Every row gives one point. The ring and each string are closed loops that go straight from each point to the next, and from the last back to the first. Before rounding, they use only three directions, however many columns there are. Count how often each string passes through the ring. Passing back the other way cancels.

Ring, 9 rows:
[[ 1.74 -1.92  2.52]
 [ 2.08 -0.11  1.46]
 [ 1.00  1.85 -0.44]
 [-0.01  1.99 -1.37]
 [-1.55  1.34 -1.66]
 [-2.60  0.52 -0.43]
 [-2.46 -0.56  1.56]
 [-1.63 -1.40  2.46]
 [ 0.20 -2.37  2.97]]
String (26 x 3):
[[-2.71 -0.12  3.02]
 [-1.53  0.43  1.64]
 [-1.03 -0.57  0.83]
 [-1.79 -1.15  0.49]
 [-3.17 -0.81  0.41]
 [-4.36  0.54  0.82]
 [-3.37  1.34  1.30]
 [-1.97  0.68  1.14]
 [-0.92 -0.45  0.68]
 [-1.97 -1.25  0.90]
 [-3.22 -1.75  2.06]
 [-3.12 -1.01  3.27]
 [-2.05 -0.51  3.23]
 [-1.46 -3.12  4.09]
 [-0.23 -3.26  2.96]
 [ 0.27 -2.36  1.50]
 [-0.09 -0.72  1.37]
 [-0.16 -0.37  2.79]
 [ 0.78 -2.42  3.86]
 [ 1.58 -4.44  3.62]
 [ 1.21 -3.97  2.80]
 [ 0.16 -1.49  1.54]
 [-0.39 -0.41  1.97]
 [-0.90 -0.56  3.17]
 [-1.47 -2.22  3.85]
 [-2.45 -2.24  3.84]]
Times through: 0
String:
[[-1.36  0.10  0.36]
 [-2.15  0.76  0.77]
 [-3.75  0.82  0.79]
 [-3.85  0.15  0.55]
 [-2.81 -1.17 -0.18]
 [-0.95 -0.90  0.08]
 [-1.51  0.98  0.88]
 [-3.28  1.53 -0.36]
 [-3.72  1.48 -2.17]
 [-1.85  0.27 -2.17]
 [-0.68 -0.33 -1.42]
 [-0.62  0.41 -1.01]
 [-0.20  0.05 -1.51]
 [-0.24  1.53 -2.57]
 [-0.31  3.21 -3.04]
 [ 0.09  1.73 -2.61]
 [-0.45  3.50 -2.79]
 [-0.90  2.44 -0.10]
 [-0.66  1.13  0.11]
 [-0.52  0.12 -1.30]
 [-1.41  0.50 -2.68]
 [-2.49  1.05 -2.54]
 [-1.73 -0.14 -1.19]
 [-2.21 -0.48 -1.12]]
Times through: 1

Ring (6 x 8):
[[-0.86  1.56  2.67  2.51  2.63 -0.30  0.99 -1.09]
 [ 0.95  1.05  1.42  2.01  0.27 -0.14  0.05 -1.27]
 [ 2.32  0.97 -3.13 -0.88 -2.90 -0.61 -0.05 -2.10]
 [ 0.84  0.50 -3.91 -2.16 -2.00 -1.96  0.56 -1.56]
 [-1.70  0.53 -1.43 -1.21  1.41 -2.62  1.48 -0.73]
 [-2.81  1.80  1.22  0.89  3.94 -1.42  2.23 -1.04]]
String, 27 rows:
[[ 1.26  1.67 -4.21 -1.74 -2.14 -0.78  0.92 -2.52]
 [ 1.86  1.30 -5.93 -2.96 -3.52 -1.22  0.69 -2.61]
 [ 1.63  0.18 -5.65 -3.30 -3.54 -2.27  0.27 -1.73]
 [ 0.30 -0.56 -1.76 -1.22 -0.94 -2.66  0.07 -0.41]
 [-0.26  0.72 -0.76 -0.14  0.40 -1.56  0.78 -1.07]
 [-0.55  1.06 -2.29 -1.22  0.15 -1.77  1.27 -1.45]
 [-1.40  1.07 -2.92 -1.97  0.68 -2.35  1.77 -1.37]
 [-2.72  0.86 -2.31 -2.07  2.11 -3.06  2.24 -0.86]
 [-2.66  0.12  0.40 -0.37  2.94 -3.03  1.52  0.01]
 [-1.54  0.52  0.57  0.31  2.08 -2.07  1.13 -0.48]
 [-1.27  1.48 -0.54 -0.01  1.68 -1.35  1.58 -1.37]
 [-2.68  2.24  0.00  0.22  3.45 -1.25  2.52 -1.55]
 [-3.90  3.28  0.84  0.86  5.26 -0.74  3.46 -1.92]
 [-3.28  2.10  2.84  2.04  5.13 -1.00  2.38 -0.94]
 [-1.87  0.93  2.93  2.09  3.48 -1.30  1.16 -0.40]
 [-0.95  1.07  1.32  1.29  2.01 -1.10  1.00 -0.90]
 [-1.06  2.11  1.33  1.70  2.44 -0.23  1.50 -1.62]
 [-0.81  2.14  3.14  3.13  2.96  0.36  1.16 -1.45]
 [-0.03  0.78  4.41  3.75  2.33 -0.15  0.01 -0.48]
 [ 0.46  0.26  3.21  2.82  1.21 -0.65 -0.30 -0.37]
 [ 0.31  0.53  1.03  1.29  0.54 -1.01  0.18 -0.82]
 [ 0.86  1.52 -0.71  0.62 -0.37 -0.28  0.58 -1.86]
 [ 2.51  1.85 -1.88  0.47 -2.29  0.57  0.09 -2.60]
 [ 3.76  1.40 -2.86  0.00 -4.01  0.57 -0.59 -2.67]
 [ 3.30  0.41 -2.40 -0.24 -3.70 -0.44 -0.87 -1.81]
 [ 1.09  0.37 -1.07 -0.05 -1.10 -1.26  0.01 -1.15]
 [ 1.15  1.12 -2.67 -0.88 -1.57 -0.95  0.53 -1.90]]
Times through: 5

Ring, 10 rows:
[[-0.11  0.00 -1.02 -1.49  1.63 -1.98 -2.35  2.61  0.53 -3.99 -0.81 -0.61]
 [ 0.41  1.30 -0.47 -1.61  2.26 -2.40 -1.33  3.00  0.40 -3.21 -1.01  0.60]
 [ 0.75  2.01  0.41 -0.75  2.01 -1.88  0.06  2.11  0.00 -1.01 -0.68  1.93]
 [ 0.53  1.73  1.19  0.76  0.87 -0.56  1.22  0.16 -0.47  1.47  0.05  2.62]
 [ 0.24  0.90  1.45  1.83 -0.18  0.52  1.47 -1.29 -0.74  2.85  0.65  2.54]
 [ 0.08 -1.32  1.08  2.90 -1.67  1.83  0.43 -2.74 -0.92  3.76  1.46  1.40]
 [ 0.18 -2.85  0.32  2.81 -2.11  2.02 -1.10 -2.65 -0.79  3.04  1.64  0.15]
 [ 0.12 -3.59 -0.64  1.80 -1.70  1.34 -2.70 -1.46 -0.38  0.80  1.27 -1.17]
 [-0.16 -2.99 -1.14  0.57 -0.75  0.27 -3.23 -0.04  0.04 -1.46  0.58 -1.65]
 [-0.33 -1.55 -1.26 -0.70  0.53 -1.00 -3.03  1.49  0.40 -3.36 -0.23 -1.43]]
String:
[[-1.62 -0.58  0.73  1.93 -1.15  1.16  0.47 -2.18 -0.40  0.76  0.75  0.52]
 [ 0.80 -2.05 -0.22  1.27 -0.68  0.52 -1.86 -0.50 -0.41  1.08  0.86  0.05]
 [ 2.35 -4.62 -0.94  1.88 -1.61  1.25 -3.91 -0.74 -0.65  2.53  1.65 -0.86]
 [ 2.47 -6.60 -1.09  3.11 -3.07  2.61 -4.63 -2.28 -0.95  4.08  2.53 -1.56]
 [ 2.16 -5.89 -0.52  3.53 -3.17  2.86 -3.54 -2.88 -1.10  4.88  2.59 -0.85]
 [-0.27 -2.88  0.90  3.82 -2.88  2.92 -0.14 -4.06 -1.07  4.49  2.08  0.59]
 [-1.83  0.25  1.32  2.28 -1.15  1.33  1.59 -2.66 -0.55  1.57  0.77  1.32]
 [-0.80  0.34  0.99  1.59 -0.44  0.59  0.89 -1.42 -0.47  1.25  0.53  1.43]
 [ 2.62 -0.35  0.70  1.32  0.26 -0.04 -0.50  0.19 -0.81  3.51  0.80  2.34]
 [ 2.92  1.35  1.07  0.63  1.36 -0.97  0.40  1.22 -0.74  3.20  0.25  3.38]
 [ 0.65  2.89  1.41  0.23  1.64 -1.22  1.80  0.89 -0.39  1.09 -0.35  3.26]
 [-2.38  3.26  1.69  0.67  0.81 -0.46  2.99 -0.79 -0.14 -0.64 -0.46  2.40]
 [-0.91  0.75  0.66  0.76  0.22 -0.15  0.52 -0.43 -0.19 -0.23  0.07  1.13]
 [ 2.84 -0.20  0.50  0.86  0.66 -0.47 -0.81  0.85 -0.69  2.92  0.58  2.25]
 [ 2.71 -0.09  1.62  2.62 -0.49  0.97  0.92 -1.35 -1.29  6.10  1.38  3.47]
 [-0.28 -0.35  2.02  3.73 -1.96  2.38  2.14 -3.86 -1.23  5.38  1.67  2.58]
 [-2.19 -0.36  1.54  3.14 -2.00  2.20  1.86 -3.86 -0.75  2.58  1.23  1.24]]
Times through: 3
